Every row gives one point. Before rounding, the points of a table are all equally far from one centre. They may lie mostly on one side of it. Write the centre, to within rounding.
In the rows, zero is written as 128.

Points (5 x 2):
[[112  71]
 [ 84 140]
 [123  81]
 [ 94  66]
 [ 86 140]]
Centre: [ 94 104]

Points (13 x 9):
[[145  92 125  95 127 110 104 210 203]
 [102  71 131  79 121 125 107 188 187]
 [134 125  96 112  75 103 113 128 161]
 [124 123 109  84 125 154  82 219 182]
 [172 127  99 164 123 128 143 148 131]
 [ 86 109 113  51  97 129 114 181 132]
 [154 153  42  73 148 131 137 189 168]
 [106 109  69 147 138 143  50 153 152]
 [ 92  99 106  95 141 162 124 196 185]
 [141 103 128 147 153 168 157 164 140]
 [112 134 120  70 149 147  68 217 176]
 [ 97 168 116 107 194 127  79 149 182]
 [179  79 141 116 152  96  68 213 151]]
Centre: [139 113 102  94 159 115 103 159 133]

Points (24 x 20):
[[153 121  99 125 100  88 139  98 167 155  95 186  83 160 145 141 142 144
   90 140]
 [193 149 144  82 150 113 116 150 178  87 169 203 138 147 155 192 158 185
  119 147]
 [146 157 131  82 146 108 182 121 185 157 155 176 143 172 124 169 127 201
   95 109]
 [129  95 135  76 178 126 169 131 172  69 205 154 100 151 161 172 169 150
  136 150]
 [139 101  83  69 156  86 195 162 183 120 171 155 143 165 148 191 142 186
  139 138]
 [154 137 129 107 160 120 171  73 163 159 184 147 116 179 169 174  60 193
  118 114]
 [204 149 162  98 149  83 189 167 177  76 143 138 133  99 117 157 112 134
  133 146]
 [236 188 122  53 172  90 113 127 130  87 118 147 123 180 140 185 143 176
   72 152]
 [143 156 144 151 199  38 116  87 140  91 135  84 162 185 124 198 128 180
  183  96]
 [194 112 191  96 169 102 145  96 137 156 170  93 119 145 152 166 110 213
   94 162]
 [129 135 108 106 172 140  97 159 173  97 136 185 186 162 124 143  98 147
  120 165]
 [146 128 109 101 119  52 196  69 132 136 156 160 135 194 171 168 133 119
  118 120]
 [165 122 181  73  96  99 146 122 140 127 172 148 154 146 107 130 140 142
  168 168]
 [161 129 165  33 179  64 159 164 132 141 160  85  98 146 116 149 116 127
   77  88]
 [207 121 156  78 181 103  95 162 140 150 143 164 102 164 157 185  93 236
  127 119]
 [150  93 149 116 157  93  74 103 151  69 142 169 128 161 135 169 174 130
  138 204]
 [175 143  79 103 101  71 159  64 185 163 148 152 112 163 155 156 113 185
  128  93]
 [176 132 108 127 209  89 112  82 199 152 113 147 109 142 204 168 132 170
  154 135]
 [175 148  83 131 177 106 172 130 148 110 181 193 154 154 143 178 103 155
   89 139]
 [165 140 151 124 207  74  82 145 182  98 185 145 134 155 170 162  85 187
  109 171]
 [206 119 148 121 136  66 129 130 167  54 182 165 169 138 137 211 126 156
  118 148]
 [146 183 170 101 150 108  89 112 159  74 192 162 128 204 121 198 122 176
   91 114]
 [175 144 120  70 117  54 183 108 177  99 167 172 139 127 151 183 147 139
  117 170]
 [168  88 138  40 119  95 118 110 156 128 190 151 144 132 138 230  85 148
  136 160]]
Centre: [152 125 119  90 155  93 120 114 131  95 128 118 115 151 136 164 114 160
 131 117]

Points (28 x 24):
[[157 152  55 109  75  73 206 178 161 160 145 174 128 126 108 230 128 136
   85 127 198 140 172  97]
 [179 161  50 115  61  84 194 141 174 153 137 153 123 150 132 167  97 122
  139 185 185 119 187  97]
 [162 189 107 134  79 115 203 184 188 150 153 176 126 124 136 146 118 113
  105 182 172  98 132 111]
 [183 129  56  85  99 107 189 173 124 167 179 188 140 174 120 157  88  90
  105 152 179 101 192 139]
 [172 169  39 128  62  71 162 122 148 159 123 178 129 111 147 138 121 138
  127 165 143 111 125 127]
 [165 147  75  84  67  88 187 177 114 121 141 161 151 129 146 183  78 106
  110 172 137 121 145 143]
 [168 113  98  67 134  47 176 204 157  96 149 123 128 140 136 229  88 116
  133 148 196  80 153 105]
 [134 145  96 111  79  63 141 173 142 151  74 173  94 199 153 171 128 122
  130 140 137  60 200 138]
 [160 141  84 130  67  66 189 147 144 162 144 122 130 159 117 201  92 112
   81 148 131 106 172 144]
 [164 153  41 156  72  90 174 143 146 169 141 131 120 144 102 184 113 112
   92 184 166  97 164  91]
 [178 140  62  88  73  95 160 194 144 162 160 136 149 114 137 164  63 120
  142 160 184 105 197 116]
 [172 157  43 109  73  92 187 130 104 129 137 146 146  89 118 180 108 119
  128 153 169  82 156 160]
 [185 128  50 108  92  74 181 145 142 111  94 141 164 132 144 165 114 138
  131 164 200 109 148 130]
 [117 151  93 117 121  72 183 202 165 107 154 158 148  82 107 186 153 105
  113 168 159 108 135 126]
 [147 158  85 114  91  93 185 161 136 156 127 146 154 132 128 178 155  77
  160 205 204  80 184 124]
 [181 193  85 112 112  85 189 175 176 150 133 125 157  95 112 201 115 132
   85 136 192 147 129 130]
 [154 173  66 135  96  79 137 171 133 158 116 151 112 156 129 152  88 144
  101 160 191  83 209 153]
 [155 164  79 100 107  60 193 141 141 165 123 142 158 141 119 193 129 177
   83 146 129 105 185 101]
 [161 122  66 107  71  95 162 209 126 134 129 142 139 165 146 189  90 145
   70 159 170  82 139  84]
 [147 142 103  95  78  68 174 159  90 150 152 163 119  82 125 180 120 118
  122 190 155  66 169 117]
 [158 160  64 129  59  67 166 157 148 169 147 166 153 124 151 181 105 142
  111 156 151 118 192 114]
 [126 136  64  90  75  70 193 164 164 157 137 153 176 162 138 144 102 130
  129 152 166 106 176 158]
 [180 107  90 114  74  41 171 187 138 130 114 151 116 120 109 210 141 151
  126 176 198 105 162 138]
 [149 149  56 126  79  88 154 155 136 109 188 180 142 163 131 186 109  95
   84 147 135 128 176 106]
 [132 158 105 155  63 114 177 131 104 141 159 115 167 142  95 191 104 161
  128 178 143 108 141 109]
 [158 138  74  93  52  58 168 184 113 139 105 157 164 140 122 161 114 142
  146 168 171  39 155 126]
 [176 130  76 117 100  71 196 166 110 140 149 136 125 167 112 171 100 126
   81 169 170 144 185 126]
 [129 143  66 104  48  97 180 183  89 147 152 134 135 115 121 224  96 124
  134 187 164 118 158 117]]
Centre: [150 160  96  90 114 106 144 162 134 156 146 150 104 162 105 182 132 127
 161 109 170 103 123 109]
